Each point is reached from the start by the listed moves, each made once or not at all, plus a little noise. Is the number of moves made odd or even? Then give how often each move was made.
(in the rows, 128 means zero)

Moves:
(1): [183 117 154]
(2): [139 183 130]
Start: [121 159 112]
Points:
[132 216 114] => odd (0, 1)
[175 149 137] => odd (1, 0)
[187 204 140] => even (1, 1)
[121 160 112] => even (0, 0)

Moves:
(1): [181 127 125 127 114 126 128 146 135]
(2): [124 170 129 129 119 128 114 130 125]
(3): [137 132 184 130 129 123 146 118 102]
(4): [116 124 139 190 129 147 112 147 111]
(5): [138 134 133 125 171 140 115 126 139]
(6): [135 124 124 122 121 167 127 118 119]
(7): [124 136 124 134 136 135 164 134 141]
(8): [109 126 130 106 136 131 120 181 119]
(9): [125 130 147 135 118 144 123 132 165]
Start: [119 116 129 122  81 101 100 166  91]
Points:
[107 165 210 199  71 138 119 187  94] => odd (0, 1, 1, 1, 0, 0, 1, 0, 1)
[157 117 203 108  66 117 105 232 102] => even (1, 0, 1, 0, 0, 0, 0, 1, 1)
[ 98 115 165 160 116 188  56 231 106] => odd (0, 0, 0, 1, 1, 1, 0, 1, 1)
[166 155 131  93 102 152  63 227  91] => odd (1, 1, 0, 0, 1, 1, 0, 1, 0)
[154 115 156 159 104 189  57 249 114] => even (1, 0, 0, 1, 1, 1, 0, 1, 1)

Moves:
(1): [193 132 125 122 139 123 116 134 132 114 126 112 130 111 115 133 137 132
 141 135 145 122 112]
(2): [122 161 133 126 134 116 143 120 132 132 115 126 117 131 119 119 146 112
 122 109 117 129 126]
(3): [139 113 173 143 122 112 129 137 141 125 142 127 143 147 136 129 138 137
 120 128 133 134 125]
(4): [128 137 127 166 123 140 122 119 134 126 120 126 131 129 111 127 136 137
 141 123 120 126 122]
(5): [126 132 157 142 202 137 123 121 132 136 106 129 150 117 125 141 112 140
 111 144 110 138 124]
(6): [123 141 145  98 116 176 122 129 122 113 118 116 143 121 113 128 126 127
 124 110 121 116 129]
(7): [124 128 119 129 142 141 196 138 138 135 131 114 118 142 136 139 105 143
 120 123 136 117 120]
(8): [121 126 121 130 132 134 131 186 132 126 108 129 131 132 126 114 121 106
 129 134 134 135 117]
(9): [130 112 135 107 125 121 119 121 176 124 148 129 144 121 118 116 123 131
 139 116 135 135 119]
(10): [141 124 129 122 116 125 127 114 141 171 121 125 122 142 120 130 121 117
 122 124 128 108 120]
(11): [130 146 117 132 138 126 114 135 132 144 154 137 123 148 141 135 136 135
 128 125 134 130 122]
(12): [142 147 132 138 125 130 146 132 135 128 125 187 139 121 135 157 111 132
 108 122 118 126 132]
(13): [123 126 122 126 125 119 138 135 126 136 134 119 167 135 123 122 124 126
 124 123 139 121 143]
(14): [133 110 108 122 136 124 131 117 135  93 102 126 108 198 132 141 122 144
 126 120 134 114 137]
(15): [118 130 133 135 129 132 114 128 155 121 114 124 131 114 191 124 141 132
 136 129 140 117 135]
(16): [127 134 121 139 116 127 107 135 148 134 122 109 127 132 125 182 131 123
 117 122 123 141 133]
(17): [121 109 121 123 137 123 148 126 129 134 117 133 125 134 128 121 180 130
 123 144 119 132 113]
(18): [118 149 138 129 110 112 125 142 111 129 107 129 138 135 100 129 133 182
 143 141 145 142 131]
(19): [110 132 127 124 134 122 138 134 103 142 133 128 136 131 141 160 133 111
 192 105 143 135 123]
(20): [120 143 136 127 117 134 126 123 133 139 131 122 136 143 119 129 132 105
 132 178 127 132 137]
Start: [ 81 147  95 145 125 147 114 108 106 156 135 141 144 111 183 119 150 109
 118 132 136 137 151]
Points:
[136 172 115 152 200 119 126 154 234 210  64 160 212  92 203 175 187  82
  88 126 139 127 114] => odd (1, 1, 0, 0, 1, 0, 0, 1, 1, 1, 0, 1, 1, 0, 1, 1, 1, 0, 0, 0)
[ 65 143 164 186 169 132 130 143 206 190  42 183 212 215 203 172 189 152
 174 177 156 143 120] => odd (0, 0, 1, 1, 1, 0, 0, 1, 1, 1, 0, 1, 0, 1, 1, 0, 1, 1, 1, 1)
[105 187 147 139  89 146 129 212 109 165  84 144 249 152 139 210 210 112
 161 165 173 169 144] => odd (1, 0, 1, 0, 0, 1, 0, 1, 0, 0, 0, 1, 1, 0, 0, 1, 1, 1, 1, 1)
[ 69 190 134 179 203 168 215  81 192 190 104 177 176 126 149 144 165 116
  83 163 101 156 115] => even (0, 1, 0, 1, 1, 0, 1, 0, 1, 0, 0, 1, 0, 0, 0, 0, 1, 0, 0, 1)
